Each point is reached from the start by the listed moves, each made 0, 1 or 2 times, or once backwards (-1), plus a little noise. Is the number of moves made odd or even? Then give how often each move was made.
In the rows, 100 means zero.

Moves:
(1): 135  91  100  81  123  100
(2): 90  145  100  102  112  120
(3): 97  91  137  110  95  115
Start: 68  115  78  97  108  107
Points:
125  136  112  69  164  142 -> even (2, 1, 1)
67  114  79  96  109  105 -> even (0, 0, 0)
34  114  116  124  79  125 -> even (-1, 0, 1)
42  70  113  123  71  102 -> odd (-1, -1, 1)
17  147  152  137  85  156 -> even (-1, 1, 2)

Moves:
(1): 125  94  98  92  94  97  102  97  103  93  101
(2): 107  131  93  109  94  106  90  105  89  100  99
(3): 109  102  131  110  97  97  104  92  92  108  94
(4): 99  86  95  130  94  106  95  92  97  81  100
(5): 107  104  103  106  131  95  93  93  111  97  108
(6): 99  103  104  91  107  120  97  97  94  103  89
(7): 114  114  96  120  111  108  141  97  99  99  98
(8): 111  97  114  97  99  114  100  131  110  106  111
(9): 95  104  101  102  87  109  106  90  128  104  91
(10): 105  92  93  121  104  99  92  94  98  135  89
(11): 97  97  94  97  96  117  103  81  94  105  131
Start: 119  99  106  89  100  85  88  105  106  105  105
Points:
155  84  152  167  96  117  192  23  109  44  71 -> even (1, -1, 2, 2, 0, 1, 2, -1, 1, -1, 0)
125  168  98  178  85  165  105  109  133  145  72 -> even (-1, 2, 0, 1, 0, 1, 1, 1, 2, 1, 0)
161  117  77  150  78  94  105  195  119  172  80 -> even (0, 1, -1, 0, -1, -1, 1, 2, 0, 2, -1)

Moves:
(1): 115  101  100  97  98  97  98  95  103  97  100  99  100  102  98  96  98  97  99  103  101  107  103  104  100
(2): 102  119  99  102  96  91  95  103  96  99  100  105  97  99  94  103  101  95  100  102  99  99  100  102  100
(3): 100  103  115  98  101  98  100  105  105  99  101  101  104  102  101  105  103  104  102  105  100  97  101  103  91
(4): 105  101  98  120  103  104  103  99  99  98  102  99  101  102  103  105  99  100  101  102  104  103  100  103  99
(5): 99  99  98  103  117  102  101  100  102  94  96  105  97  99  96  103  99  101  99  98  97  101  100  101  104
(6): 100  105  100  95  98  121  99  98  99  99  101  102  96  101  99  98  102  108  103  96  94  101  101  106  101
(7): 103  101  99  100  102  100  116  100  100  97  102  97  103  100  101  98  100  97  102  101  99  100  95  99  98
(8): 107  97  99  98  102  98  103  123  94  97  103  100  97  96  103  98  104  89  102  104  97  105  103  108  104
(9): 103  97  97  100  93  99  102  104  119  99  103  108  106  103  101  100  101  102  99  96  101  99  99  102  103
(10): 107  103  101  97  104  103  100  104  101  117  102  100  100  103  94  100  100  98  102  98  100  98  97  99  101
(11): 101  99  106  98  100  99  99  97  101  97  124  98  97  99  94  100  105  103  99  100  101  97  97  106  94
(12): 104  98  101  102  98  100  101  94  93  98  103  112  95  101  102  99  103  100  105  94  104  104  100  99  102
(13): 104  101  93  102  103  100  98  102  93  98  103  99  120  101  104  96  106  98  105  101  101  101  103  99  99
(14): 99  98  95  100  102  97  98  99  99  97  99  101  99  126  93  91  100  105  101  100  101  95  94  101  97
(15): 101  101  100  98  104  99  100  101  102  100  101  99  97  104  117  99  102  105  100  101  103  97  97  100  107
(16): 102  99  93  94  98  98  101  100  95  98  98  100  100  104  99  120  101  106  101  100  101  99  103  106  101
(17): 99  99  97  103  101  99  98  99  101  103  96  96  92  97  100  99  119  98  103  95  100  99  100  101  99
(18): 104  100  95  103  99  93  108  103  98  102  98  100  99  94  94  96  99  122  107  103  103  102  100  100  96
(19): 97  100  99  97  96  97  99  103  100  97  100  92  100  95  100  104  93  100  122  98  100  103  95  102  108
(20): 97  97  96  97  98  103  100  95  101  101  101  107  100  99  103  102  103  99  102  114  103  95  97  103  97
(21): 95  107  99  94  101  105  101  101  101  98  99  96  98  103  97  102  103  97  101  99  120  100  101  101  105
(22): 95  102  101  97  102  101  102  98  103  103  104  100  98  104  103  100  103  100  100  103  98  113  100  99  95
(23): 98  98  93  109  98  103  106  97  101  99  101  100  98  102  97  98  105  103  107  102  92  93  125  98  99
(24): 98  98  100  101  102  97  99  95  98  105  98  101  102  102  101  98  96  101  98  99  96  99  103  118  101
Start: 121  107  101  94  117  94  98  101  100  100  101  90  103  103  107  98  105  111  111  109  96  113  101  98  107
Points:
133  148  88  140  126  94  85  131  142  123  155  103  114  82  82  109  150  90  147  141  119  72  152  169  118 -> odd (0, 2, 1, 2, 1, 0, -1, 1, 2, 2, 2, -1, 1, -1, 0, -1, 1, 0, 1, 2, 2, -1, 2, 2)
193  162  67  91  131  104  122  120  28  78  161  88  105  99  124  106  123  106  188  121  149  136  70  195  147 -> even (2, 2, -1, 2, 0, 2, 2, 2, -1, 1, 2, 2, 2, 0, 2, 1, 0, 1, 2, 1, 2, -1, -1, 2)
159  89  78  104  130  78  118  92  120  144  162  67  127  128  134  61  168  108  104  90  99  112  121  111  100 -> even (1, -1, -1, 0, -1, -1, 1, 0, 1, 2, 2, 0, 2, 0, 2, 0, 2, 0, -1, -1, 0, 1, 1, 1)
118  160  118  60  128  133  89  92  110  54  125  77  64  129  118  162  109  149  138  152  125  133  132  131  106 -> even (2, 1, 2, 1, 1, 2, -1, 0, -1, -1, 1, -1, -1, 0, 2, 2, -1, 0, 1, 1, 2, 2, 1, -1)
128  115  108  39  153  85  56  124  95  69  86  96  54  124  139  118  119  91  114  150  63  129  77  165  120 -> even (2, 1, 1, -1, 2, 1, -1, 2, -1, -1, 0, -1, -1, 1, 2, 1, 1, -1, 1, 2, -1, 1, -1, 1)

Moves:
(1): 115  102  96  106  95  101  105  104  94  80  96  102  112  104  94  103  103  105  96  100  91  99  107  105  99
(2): 103  122  97  112  96  105  93  94  99  102  108  95  91  101  102  99  109  109  97  92  106  89  90  102  99
(3): 108  105  120  101  98  83  101  111  105  95  84  106  108  86  103  97  100  103  83  101  105  95  99  97  100
(4): 94  96  93  103  107  108  111  94  101  96  99  99  103  97  111  102  105  102  99  98  106  106  99  105  90
(5): 91  95  109  93  113  120  93  100  98  110  101  105  107  96  97  97  101  96  100  99  107  98  86  103  106
(6): 100  101  110  112  90  103  117  95  86  89  109  105  94  98  103  108  90  99  93  98  101  100  99  105  99
(7): 99  103  102  89  106  90  100  102  110  108  100  103  96  90  85  105  95  111  109  93  100  94  97  104  101
(8): 107  96  96  105  90  102  96  119  103  99  107  103  96  105  91  106  104  97  98  104  106  98  95  98  91
(9): 105  103  88  99  91  109  90  99  109  94  109  110  99  99  98  99  98  97  89  110  100  99  108  106  101
(10): 110  107  97  107  100  105  102  93  106  118  107  102  97  102  100  111  103  95  97  101  103  107  91  100  91
(11): 111  100  106  111  101  97  98  92  107  89  116  100  106  99  96  98  93  102  99  100  103  96  117  86  93
(12): 91  93  110  99  96  95  88  104  97  97  93  119  95  98  98  113  101  106  109  97  99  98  107  103  100
(13): 99  97  99  91  86  101  103  97  101  100  115  102  103  103  104  102  105  101  99  94  90  93  93  105  97
(14): 98  108  95  84  92  87  94  99  93  88  100  103  91  113  98  107  107  95  86  97  103  105  98  99  106
(15): 105  116  91  92  96  110  110  90  99  98  94  107  101  97  110  95  101  81  111  107  108  93  103  90  94
(16): 105  97  85  90  91  103  96  96  90  102  112  86  101  84  102  112  102  95  97  104  107  100  100  93  101
(17): 110  100  105  96  103  101  106  98  97  101  105  102  85  104  108  105  106  98  97  93  101  96  108  101  106
(18): 102  94  97  97  106  108  111  90  97  95  95  101  93  102  113  104  93  116  99  94  94  107  92  96  101
(19): 99  93  104  111  100  99  101  92  112  97  102  88  101  104  103  117  87  104  103  98  99  87  109  94  98
(20): 98  98  109  94  104  100  99  102  99  106  103  105  95  101  91  103  105  108  100  111  95  91  102  102  93
(21): 110  96  96  94  93  96  93  94  97  109  96  99  101  102  97  94  97  93  98  100  117  96  100  103  94
(22): 98  106  111  102  100  103  106  107  100  102  99  102  107  105  104  102  103  108  105  105  104  108  98  106  103
(23): 98  102  102  96  100  108  111  102  94  109  103  103  98  103  102  105  99  109  88  91  97  101  106  98  95
(24): 103  103  102  102  111  87  97  103  92  105  103  101  103  99  109  100  92  99  94  98  100  93  101  101  103
Start: 114  103  103  108  87  111  120  106  91  99  114  96  111  77  114  94  105  84  95  110  105  116  84  105  94
Points:
162  94  76  32  73  161  74  51  82  103  60  151  96  41  163  118  90  48  88  97  142  73  95  95  129 -> even (1, 0, 1, -1, 2, -1, 0, -1, 2, 0, -1, 2, 0, 0, 2, 1, 2, 2, 1, -1, 2, -1, 0, 0)
172  139  153  116  91  71  65  144  146  143  153  141  75  56  99  63  132  132  39  97  127  54  84  131  80 -> odd (-1, 2, 2, 0, 0, -1, 1, 1, 2, 0, 1, 0, 1, -1, -1, -1, 2, 0, -1, 1, 1, 0, 0, 1)
140  88  91  108  101  136  99  87  79  43  156  138  80  101  108  195  104  102  108  136  117  102  101  60  59 -> even (1, 0, -1, 1, 1, 0, 0, 2, 0, 1, 2, 2, -1, 2, 1, 1, 0, 2, 1, 2, -1, 0, -1, 1)
140  134  120  61  138  80  159  91  70  175  79  89  133  69  133  51  81  140  120  122  105  106  65  101  73 -> even (0, 0, 0, -1, -1, -1, 1, -1, -1, 0, 0, -1, 0, -1, 1, 0, -1, 2, -1, 2, 2, 2, 1, 2)
175  127  124  60  61  156  172  87  5  139  142  114  111  74  128  180  106  10  72  121  146  84  75  105  93 -> even (2, -1, 0, -1, 2, 2, 0, 0, -1, 2, -1, 0, 0, 1, 2, 2, 2, -1, 1, 1, 1, 1, 1, 1)
70  97  126  49  55  110  186  72  67  148  141  66  102  88  133  153  131  126  21  90  113  126  24  130  54 -> odd (-1, 0, 1, 2, 0, 1, 0, -1, -1, 1, -1, -1, 2, 2, -1, 1, -1, 0, 1, 2, 1, 1, 2, -1)

Moves:
(1): 107  102  89  105  104  96  103  98  96  103  104  102  102  93  99  111  101  83  98  97  101  103  95  102
(2): 90  104  104  97  103  87  93  99  97  105  115  112  107  89  98  107  100  99  92  87  97  90  103  101
(3): 100  111  106  103  94  103  101  102  104  91  95  99  95  94  100  93  100  96  105  98  104  95  103  100
(4): 96  97  96  109  107  89  101  107  100  99  91  102  100  106  98  82  98  96  101  104  92  102  96  100
(5): 104  99  97  102  108  104  98  111  98  88  98  99  98  102  103  100  113  94  102  107  106  105  105  99
(6): 101  97  102  105  105  93  88  91  95  99  105  96  92  95  102  94  85  110  100  106  100  101  100  102
(7): 90  103  103  102  92  103  105  113  89  97  96  101  92  87  102  94  94  105  102  111  104  93  97  97
(8): 95  98  100  95  88  109  84  112  105  103  96  109  95  102  103  96  93  92  92  94  107  95  103  109
(9): 116  103  94  99  111  100  110  108  115  99  99  98  104  95  102  102  110  107  98  99  109  104  98  111
(10): 104  94  110  96  104  95  95  94  98  108  98  97  98  99  91  99  104  97  100  96  98  100  93  100
(11): 97  98  99  97  91  118  98  98  105  107  104  104  102  96  121  85  100  95  111  96  111  90  102  88
(12): 99  95  93  95  99  94  100  90  97  93  94  107  93  99  97  94  101  102  101  101  98  100  98  97
(13): 97  95  104  103  106  103  104  98  95  102  96  101  94  102  95  98  93  98  104  101  97  96  110  102
(14): 94  113  108  91  97  106  96  93  104  104  94  109  105  96  102  108  98  100  100  109  110  98  99  107
(15): 96  100  104  99  94  101  99  97  102  104  97  92  102  94  100  97  104  94  99  100  92  100  98  116
(16): 95  91  93  115  91  94  90  104  107  111  108  111  93  103  94  102  110  95  110  97  103  90  103  113
(17): 91  110  98  101  99  110  105  94  101  99  106  100  100  94  89  94  99  101  108  101  104  108  100  101
(18): 119  105  95  103  92  105  91  103  92  99  99  116  105  102  110  98  109  108  92  110  96  102  110  95
(19): 99  98  102  97  99  109  98  109  99  100  94  102  108  97  99  103  96  103  114  95  96  103  94  104
(20): 95  94  101  99  96  96  99  105  108  107  87  91  110  89  89  102  95  86  105  98  113  103  106  99
(21): 103  108  92  102  99  91  103  96  87  97  98  86  105  99  109  97  98  101  114  94  112  111  102  97
(22): 110  97  111  104  95  99  107  102  99  93  101  108  103  101  105  98  103  96  96  97  107  112  98  101
(23): 99  104  113  97  99  99  106  115  108  104  98  105  91  96  104  105  105  89  114  101  100  108  107  101
(24): 97  96  97  89  101  87  102  97  100  100  113  95  102  105  81  98  95  88  102  105  96  87  99  104
Start: 106  98  108  92  99  98  108  93  99  95  92  101  112  86  96  107  97  102  89  101  94  98  108  95
Points:
120  71  92  77  133  62  115  172  118  27  81  111  75  112  81  28  93  89  141  91  112  110  99  124 -> even (-1, 0, 1, 2, 2, 1, 0, 2, 2, 0, 0, 2, 0, -1, -1, 0, 0, -1, 2, -1, 1, 1, 1, 2)
34  108  132  117  102  72  121  115  90  63  76  183  112  39  12  88  134  85  121  111  101  89  66  144 -> even (0, 2, 1, 2, 2, -1, 2, -1, 0, 1, -1, 2, 0, 2, 0, 2, 2, -1, 2, 0, -1, 2, -1, 0)
195  99  111  94  58  110  50  80  122  79  75  169  137  53  144  78  138  145  88  50  174  118  118  94 -> odd (-1, 1, 2, -1, 0, 1, -1, 1, 2, 2, 1, 2, -1, 0, -1, 1, 0, 2, 1, 1, 1, 2, -1, -1)
110  95  60  115  107  73  147  50  121  86  166  135  93  69  106  33  109  126  114  89  104  82  102  95 -> even (0, 1, 0, 1, -1, 1, 0, -1, 2, -1, 2, 2, 0, -1, 0, 1, 2, 0, -1, -1, 0, 1, 0, 1)

Moves:
(1): 104  100  92  102  107  98  102  101  110  102  98  108  108  102  102  103  103  102  98  107  101  94  97  102  106  105  99
(2): 101  106  101  94  106  100  107  95  92  102  99  100  104  102  100  97  105  101  93  98  98  96  98  95  96  92  100
(3): 94  92  110  92  103  104  96  109  94  92  97  98  100  101  98  102  92  107  98  93  100  99  97  93  96  109  101
(4): 102  105  105  111  99  95  109  102  99  102  107  90  94  109  106  99  96  102  96  104  101  100  101  95  96  90  93
(5): 99  96  93  101  104  100  108  98  107  109  97  104  106  94  100  98  101  103  109  91  101  97  102  102  100  98  101
(6): 96  103  99  100  105  103  96  110  102  100  101  107  96  93  100  99  99  104  101  99  105  95  104  104  99  106  93
(7): 115  102  94  99  96  101  102  82  109  97  101  104  87  101  88  97  109  98  98  93  94  93  106  101  96  112  97
(8): 99  102  97  102  95  96  102  103  101  93  108  100  104  103  107  96  99  104  99  107  99  97  97  101  97  92  97
(9): 104  103  97  99  109  109  101  98  105  102  104  96  103  91  102  95  103  103  94  94  100  99  102  107  96  103  100
(10): 111  99  93  99  90  116  88  99  98  101  97  108  100  102  99  102  96  96  104  95  104  91  97  114  100  102  93
(11): 92  101  103  107  99  102  103  97  101  105  99  101  122  104  98  101  95  99  101  94  95  95  105  103  105  98  105
(12): 106  100  108  97  98  92  98  105  98  93  98  104  96  94  107  104  93  100  100  105  103  106  96  101  107  100  105
(13): 104  95  103  94  97  100  95  107  102  105  101  104  104  102  101  112  104  97  102  90  106  97  109  106  96  102  103
(14): 103  103  96  107  100  103  105  110  98  97  96  101  107  106  101  98  104  100  106  100  98  100  98  97  99  99  103
(15): 103  96  98  102  97  105  105  97  98  105  106  101  108  101  99  96  101  101  97  106  103  104  104  94  100  106  96
(16): 104  97  100  108  91  93  96  112  104  99  92  107  108  100  100  99  100  89  95  107  111  98  95  109  99  99  99
(17): 96  103  104  97  93  94  95  100  93  92  104  96  90  100  106  101  98  100  97  95  102  106  103  91  102  105  94
(18): 91  103  109  99  101  102  101  101  94  103  100  97  99  105  97  98  101  103  101  97  106  105  94  100  102  101  101
(19): 98  93  107  90  109  104  97  99  101  105  93  110  107  100  106  100  106  106  101  91  99  102  108  106  100  104  101
(20): 97  100  107  97  99  96  91  106  92  96  103  106  89  95  117  104  96  105  99  91  95  102  90  99  96  114  111
(21): 94  113  100  96  102  105  108  101  107  103  95  105  106  95  110  106  93  100  100  104  102  104  104  100  106  93  114
(22): 89  101  107  99  104  99  114  108  99  98  107  99  97  102  104  92  95  106  95  101  102  105  101  91  110  93  106
(23): 94  98  103  112  98  97  96  99  97  100  92  100  106  97  106  108  103  100  101  101  111  92  95  95  101  96  103
(24): 102  108  91  101  102  89  106  100  89  94  104  87  85  108  105  86  100  92  103  115  100  98  103  91  94  98  101
Start: 108  97  95  91  95  104  114  104  92  99  97  95  90  100  103  96  92  99  89  95  107  95  100  106  104  109  88
Points:
134  102  71  90  99  97  141  75  125  80  81  147  112  59  116  108  104  130  76  106  127  60  61  87  122  115  99 -> even (2, 2, 1, -1, 2, 0, 2, 2, 0, 0, -1, 2, -1, 0, 1, 0, 0, 0, -1, 0, 1, 0, 2, -1)
100  154  53  93  117  122  195  97  82  130  116  70  133  132  108  59  112  91  82  136  133  84  115  76  90  71  97 -> odd (1, 2, 0, 0, 1, 0, 0, 1, 1, 0, 0, -1, 1, 1, 2, 0, 0, 2, -1, -1, 2, 0, 0, 2)
103  123  118  102  87  137  76  93  74  113  86  64  64  113  120  121  82  95  99  81  152  68  116  138  85  90  66 -> even (-1, -1, 0, 2, -1, 1, 0, 0, 1, 2, 0, 0, 1, -1, -1, -1, 0, 2, 1, -1, 1, -1, 2, 1)

Moves:
(1): 100  106  101  100  91  107  99  93  103  97  94  103  97  95  88  97  112  96  97  104  107  107  101  92  98
(2): 98  104  101  90  94  109  102  97  95  98  102  101  92  103  98  89  105  101  95  103  92  100  92  104  99
(3): 97  89  98  95  95  100  86  96  106  97  98  87  101  117  96  99  110  98  93  97  98  104  107  99  93
(4): 91  92  105  106  94  95  102  95  99  92  87  99  103  100  101  100  99  91  103  96  98  94  96  95  100
(5): 89  105  91  108  99  92  84  96  92  93  88  94  98  99  107  108  108  93  86  102  88  102  98  102  100
(6): 93  98  100  99  112  106  86  95  94  107  97  104  97  101  99  99  102  111  108  106  98  101  94  100  110
(7): 94  92  101  100  96  101  97  97  99  97  96  89  101  95  100  96  92  102  98  100  103  101  103  104  100
(8): 104  98  101  101  98  104  95  111  94  108  113  96  101  98  88  88  87  98  107  93  101  101  98  98  90
(9): 90  98  102  107  102  99  104  101  95  102  108  89  101  106  102  90  110  113  93  104  97  104  108  101  103
(10): 106  102  99  98  97  99  101  93  98  108  108  101  98  97  111  95  104  96  109  99  103  101  96  100  89
(11): 92  87  111  106  103  100  103  105  101  101  101  92  95  105  88  104  97  90  102  101  100  101  100  108  106
(12): 97  98  100  95  98  97  103  105  110  115  90  107  97  91  102  105  92  99  87  98  89  100  97  89  89
(13): 97  104  105  101  104  94  93  96  94  102  93  91  98  98  95  104  104  115  102  96  94  99  98  106  100
(14): 99  91  83  94  100  92  101  93  90  100  108  90  113  95  103  102  107  96  105  106  89  98  94  98  109
(15): 110  98  114  106  101  107  100  104  104  99  101  99  112  104  105  106  85  91  101  111  102  109  90  107  104
(16): 99  101  106  98  100  102  96  95  90  102  101  98  97  95  106  98  107  99  96  103  92  95  107  100  94
(17): 104  109  106  97  95  94  95  105  103  103  96  98  99  96  103  102  98  102  96  107  103  98  97  92  101
(18): 100  95  103  97  99  97  102  107  93  105  103  111  107  92  91  96  103  101  94  93  105  101  105  107  94
(19): 97  106  105  96  102  109  98  98  114  92  98  92  108  95  92  100  101  102  92  87  99  95  101  100  110
(20): 105  109  102  109  101  98  105  95  108  96  93  98  101  110  99  83  103  90  95  105  101  100  95  99  103
(21): 102  99  98  104  110  106  100  105  105  100  92  101  106  99  101  103  106  100  105  105  102  99  97  100  93
(22): 109  92  99  111  93  99  81  101  106  88  100  110  91  89  105  91  103  102  102  103  92  104  104  102  106
(23): 99  108  99  103  94  107  85  95  98  103  106  95  99  95  100  93  97  95  103  101  89  87  102  111  108
(24): 91  97  100  92  98  100  98  95  97  91  111  106  105  98  92  92  98  103  101  107  102  101  95  111  94
Start: 109  106  102  96  97  103  100  107  97  106  96  103  99  90  105  113  100  102  101  111  97  96  112  96  86
Points:
136  70  150  153  105  110  122  111  195  73  28  152  144  55  85  119  73  23  113  149  92  107  50  86  120 -> odd (1, -1, -1, 2, -1, 0, -1, -1, -1, 0, 2, 2, 0, 1, 2, -1, 0, 0, 1, 2, 2, 2, 0, 1)
97  142  108  55  101  91  123  80  98  83  121  47  145  123  73  58  156  132  52  97  93  89  95  154  99 -> odd (-1, 2, 1, -1, 0, -1, 0, -1, 1, 1, 0, -1, 2, 1, 0, -1, 1, 2, 2, 2, 0, -1, 0, 1)
160  62  117  106  43  114  82  134  67  127  184  127  73  51  107  68  26  42  179  111  54  76  65  146  91 -> odd (-1, 2, -1, 1, -1, -1, -1, 2, -1, 2, 2, 0, 0, 1, 1, -1, 0, 0, -1, -1, -1, 2, 2, 0)
76  105  169  109  122  127  52  151  117  118  91  45  159  127  23  91  72  101  40  75  68  99  101  157  63 -> odd (-1, 0, 2, 0, 1, 0, -1, 2, 1, -1, 1, 1, 2, -1, 2, 0, 0, 2, 2, 1, 1, -1, 1, 1)
69  144  90  107  62  100  116  51  13  86  150  92  119  92  97  52  165  64  76  166  78  111  98  149  75 -> even (2, 1, -1, 0, 2, -1, -1, 0, 2, 1, 0, -1, 0, 1, 1, 1, -1, 1, -1, 1, -1, -1, 1, 2)

Moves:
(1): 94  101  101  98  99  104  91  101  98  97  88  106  97  104  104  106  93  105  97  93  100  105  107  93  107  107  100
(2): 98  104  98  105  94  98  95  88  105  92  84  90  94  103  103  104  100  112  94  116  104  108  107  94  98  95  85
(3): 117  110  104  104  99  108  89  93  107  105  93  90  101  107  98  91  95  112  88  104  104  98  80  88  95  104  115
(4): 92  105  106  107  106  98  104  102  103  110  86  95  89  89  99  98  93  92  101  93  101  104  104  108  101  105  86
(5): 101  98  99  91  102  103  104  99  95  108  97  98  108  98  106  98  96  105  105  99  97  98  100  100  106  107  98
(6): 103  100  98  101  99  99  89  103  102  94  104  92  94  97  101  93  105  107  97  92  112  111  104  101  103  106  95
(7): 101  111  100  108  97  97  104  101  100  88  101  89  80  94  102  102  111  100  95  104  108  109  94  102  99  93  102
(8): 100  99  98  104  104  106  103  103  92  103  100  97  98  104  102  97  93  112  101  106  107  94  97  110  109  92  91
(9): 93  98  95  110  101  102  99  107  104  100  101  93  98  111  105  100  94  93  102  102  88  109  97  95  93  102  92
(10): 102  100  96  91  103  95  116  110  94  97  101  114  99  92  96  98  116  108  105  101  97  97  110  103  114  84  92
(11): 105  109  106  92  91  107  103  97  117  101  105  103  89  104  101  91  94  87  105  105  101  98  101  93  101  93  102
(12): 98  109  92  95  83  93  112  108  102  111  100  102  100  102  94  112  104  109  95  107  107  86  101  97  102  103  96
(13): 91  109  87  108  93  109  86  103  108  115  92  108  103  90  89  82  94  111  108  104  104  97  98  100  103  83  101
(14): 99  108  102  108  96  109  92  97  94  92  106  103  111  106  102  102  102  99  96  94  96  104  100  98  97  99  103
(15): 92  99  93  103  98  97  99  105  106  114  94  96  94  99  95  111  88  100  89  105  95  109  106  97  106  99  88
(16): 100  94  105  100  101  106  106  97  106  89  95  99  107  116  99  99  100  101  116  94  107  108  100  104  92  90  101
(17): 102  100  93  111  100  107  115  107  94  83  106  94  112  103  104  101  98  95  94  108  102  100  98  116  87  94  105
(18): 98  98  88  93  106  103  100  108  112  97  108  102  101  105  105  100  101  95  102  111  109  111  94  101  94  94  95
(19): 98  96  104  90  90  97  91  96  95  101  92  104  90  99  98  86  94  104  104  98  107  102  96  87  108  101  100
(20): 105  95  98  96  103  94  107  93  111  99  105  99  105  104  99  89  95  108  97  96  109  104  89  101  98  106  107
(21): 106  93  91  100  96  103  107  91  99  102  96  105  107  95  94  102  98  107  94  105  103  86  91  99  99  103  103
(22): 108  103  101  111  94  100  101  99  105  101  100  96  97  102  95  96  100  100  104  105  102  99  91  100  101  106  104
(23): 96  107  98  103  103  104  95  100  89  86  104  93  103  105  97  101  107  96  106  99  103  98  99  97  94  105  102
(24): 91  100  101  110  102  115  95  91  106  103  100  102  104  107  98  96  101  99  93  109  101  104  107  95  94  100  95
Start: 93  106  102  107  85  106  111  97  95  97  103  105  87  107  100  113  98  92  105  102  103  100  104  97  87  106  103
Points:
65  118  49  114  73  162  49  154  96  151  78  109  93  135  103  102  65  169  48  126  120  152  121  62  120  85  70 -> even (2, -1, 2, -1, 1, 2, 0, 1, 1, 1, -1, 1, 1, 0, 2, 0, 1, 1, 1, -1, -1, -1, -1, 2)
124  115  111  82  86  110  163  107  79  36  167  121  92  146  109  34  117  82  195  108  109  90  71  107  116  60  114 -> even (-1, 0, -1, -1, 1, -1, 0, 2, 1, 2, 2, -1, 0, 1, -1, 0, 0, 0, 1, 2, -1, 2, 2, -1)
87  153  65  79  23  90  102  29  154  168  18  101  37  49  77  71  81  183  40  145  180  99  62  35  115  122  72 -> odd (0, 2, 1, 2, 2, 0, 2, -1, -1, 0, 0, 2, 1, 1, 0, -1, -1, 1, 2, 2, 2, -1, -1, 1)
